Rows are points. Each copy is the shape, with its points in the same order, stretched, turned, moved and blurred by noise. Some copies are also mirrored. Which?

Shape (8 x 2):
array([[ 0.12, -0.20],
       [-0.41,  0.37],
       [-0.32,  0.27],
       [ 0.23,  0.09],
       [-0.03, -0.07],
       [-0.12, -0.56],
       [-0.15, -0.18],
       [-0.36,  0.86]])
Copy 1 (8 x 2):
array([[-0.02, -0.31],
       [-0.19,  0.42],
       [-0.17,  0.32],
       [-0.26, -0.44],
       [-0.05, -0.09],
       [ 0.39, -0.04],
       [ 0.10,  0.02],
       [-0.61,  0.41]])
Copy 1 is: mirrored
Copy 2 (8 x 2):
array([[ 0.02,  0.30],
       [-0.36, -0.76],
       [-0.32, -0.51],
       [ 0.21,  0.01],
       [-0.10,  0.04],
       [-0.37,  0.66],
       [-0.29,  0.17],
       [-0.19, -1.38]])
Copy 2 is: mirrored
Copy 3 (8 x 2):
array([[ 0.32, -0.41],
       [-0.16,  0.59],
       [-0.09,  0.45],
       [ 0.08, -0.31],
       [ 0.26, -0.12],
       [ 0.67, -0.35],
       [ 0.31, -0.07],
       [-0.62,  0.82]])
Copy 3 is: mirrored

Shape (8 x 3):
array([[-0.46,  0.27, -0.17],
       [-0.07, -0.14,  0.17],
       [-0.07,  0.35, -0.06],
       [ 0.39, -0.29, -0.41],
       [ 0.65, -0.28, -0.25],
       [ 0.68,  0.30,  0.32],
       [ 0.03, -0.48, -0.63],
       [-0.43,  0.39, -0.50]])
Copy 1 (8 x 3):
array([[-0.44,  0.03,  0.17],
       [ 0.00, -0.10, -0.08],
       [-0.17,  0.19,  0.12],
       [-0.05,  0.25, -0.55],
       [ 0.17,  0.38, -0.57],
       [ 0.40,  0.34,  0.01],
       [-0.29,  0.17, -0.65],
       [-0.61,  0.22, -0.02]])
Copy 1 is: only turned
Copy 2 (8 x 3):
array([[ 0.09, -0.26, -0.04],
       [-0.07, -0.16,  0.47],
       [ 0.19,  0.07,  0.16],
       [-0.30,  0.87,  0.21],
       [-0.15,  1.04,  0.41],
       [ 0.33,  0.53,  0.61],
       [-0.43,  0.62,  0.05],
       [ 0.07,  0.02, -0.25]])
Copy 2 is: mirrored
Copy 3 (8 x 3):
array([[ 0.30,  0.14,  0.58],
       [-0.26, -0.01,  0.19],
       [ 0.24, -0.23,  0.24],
       [ 0.14,  0.18, -0.48],
       [ 0.01, -0.08, -0.68],
       [-0.06, -0.72, -0.35],
       [ 0.22,  0.62, -0.31],
       [ 0.60,  0.24,  0.53]])
Copy 3 is: only turned
Copy 4 (8 x 3):
array([[ 0.82, -0.14, -0.25],
       [-0.03, -0.18,  0.18],
       [ 0.81,  0.01,  0.19],
       [-0.09,  0.36, -0.33],
       [-0.22,  0.42,  0.05],
       [ 0.31,  0.19,  0.88],
       [-0.16,  0.41, -0.88],
       [ 1.09, -0.04, -0.57]])
Copy 4 is: mirrored

Shape (9 x 4):
array([[ 0.18, -0.33,  0.43, -0.16],
       [-0.56, -0.67,  0.75, -0.12],
       [ 0.26, -0.09, -0.40, -0.24],
       [-0.33,  0.17, -0.33,  0.25],
       [ 0.03,  0.06,  0.12,  0.42],
       [ 0.11,  0.63, -0.04,  0.51],
       [-0.19,  0.25,  0.02,  0.12],
       [-0.09, -0.05, -0.42, -0.74],
       [ 0.61,  0.12, -0.13, -0.38]])
Copy 1 (9 x 4):
array([[-0.16, -0.20, -0.59,  0.49],
       [-0.12,  0.19, -0.68, -0.34],
       [-0.10, -0.65,  0.09,  0.39],
       [ 0.19,  0.04,  0.54, -0.27],
       [ 0.23,  0.01,  0.01,  0.30],
       [ 0.22,  0.24,  0.39,  0.29],
       [ 0.07,  0.21,  0.27, -0.06],
       [-0.51, -0.51,  0.29, -0.05],
       [-0.20, -0.51, -0.15,  0.81]])
Copy 1 is: only turned
Copy 2 (9 x 4):
array([[-0.42, -0.15, -0.42,  0.74],
       [-1.32, -0.63,  0.03,  1.02],
       [ 0.52,  0.00, -0.49, -0.20],
       [-0.04,  0.22,  0.12, -0.12],
       [-0.28,  0.17,  0.01,  0.48],
       [ 0.02,  0.71, -0.13,  0.19],
       [-0.23,  0.29, -0.16,  0.13],
       [ 0.39, -0.12, -0.73, -0.58],
       [ 0.56,  0.24, -0.92,  0.02]])
Copy 2 is: mirrored
Copy 3 (9 x 4):
array([[-0.29,  0.28, -0.34, -0.20],
       [ 0.51,  0.61, -0.58, -0.41],
       [-0.43, -0.11,  0.41, -0.18],
       [ 0.42, -0.05,  0.40,  0.35],
       [ 0.08,  0.25, -0.01,  0.51],
       [ 0.13, -0.21,  0.07,  0.76],
       [ 0.29, -0.11, -0.01,  0.22],
       [-0.16, -0.42,  0.28, -0.73],
       [-0.82, -0.27,  0.06, -0.23]])
Copy 3 is: mirrored
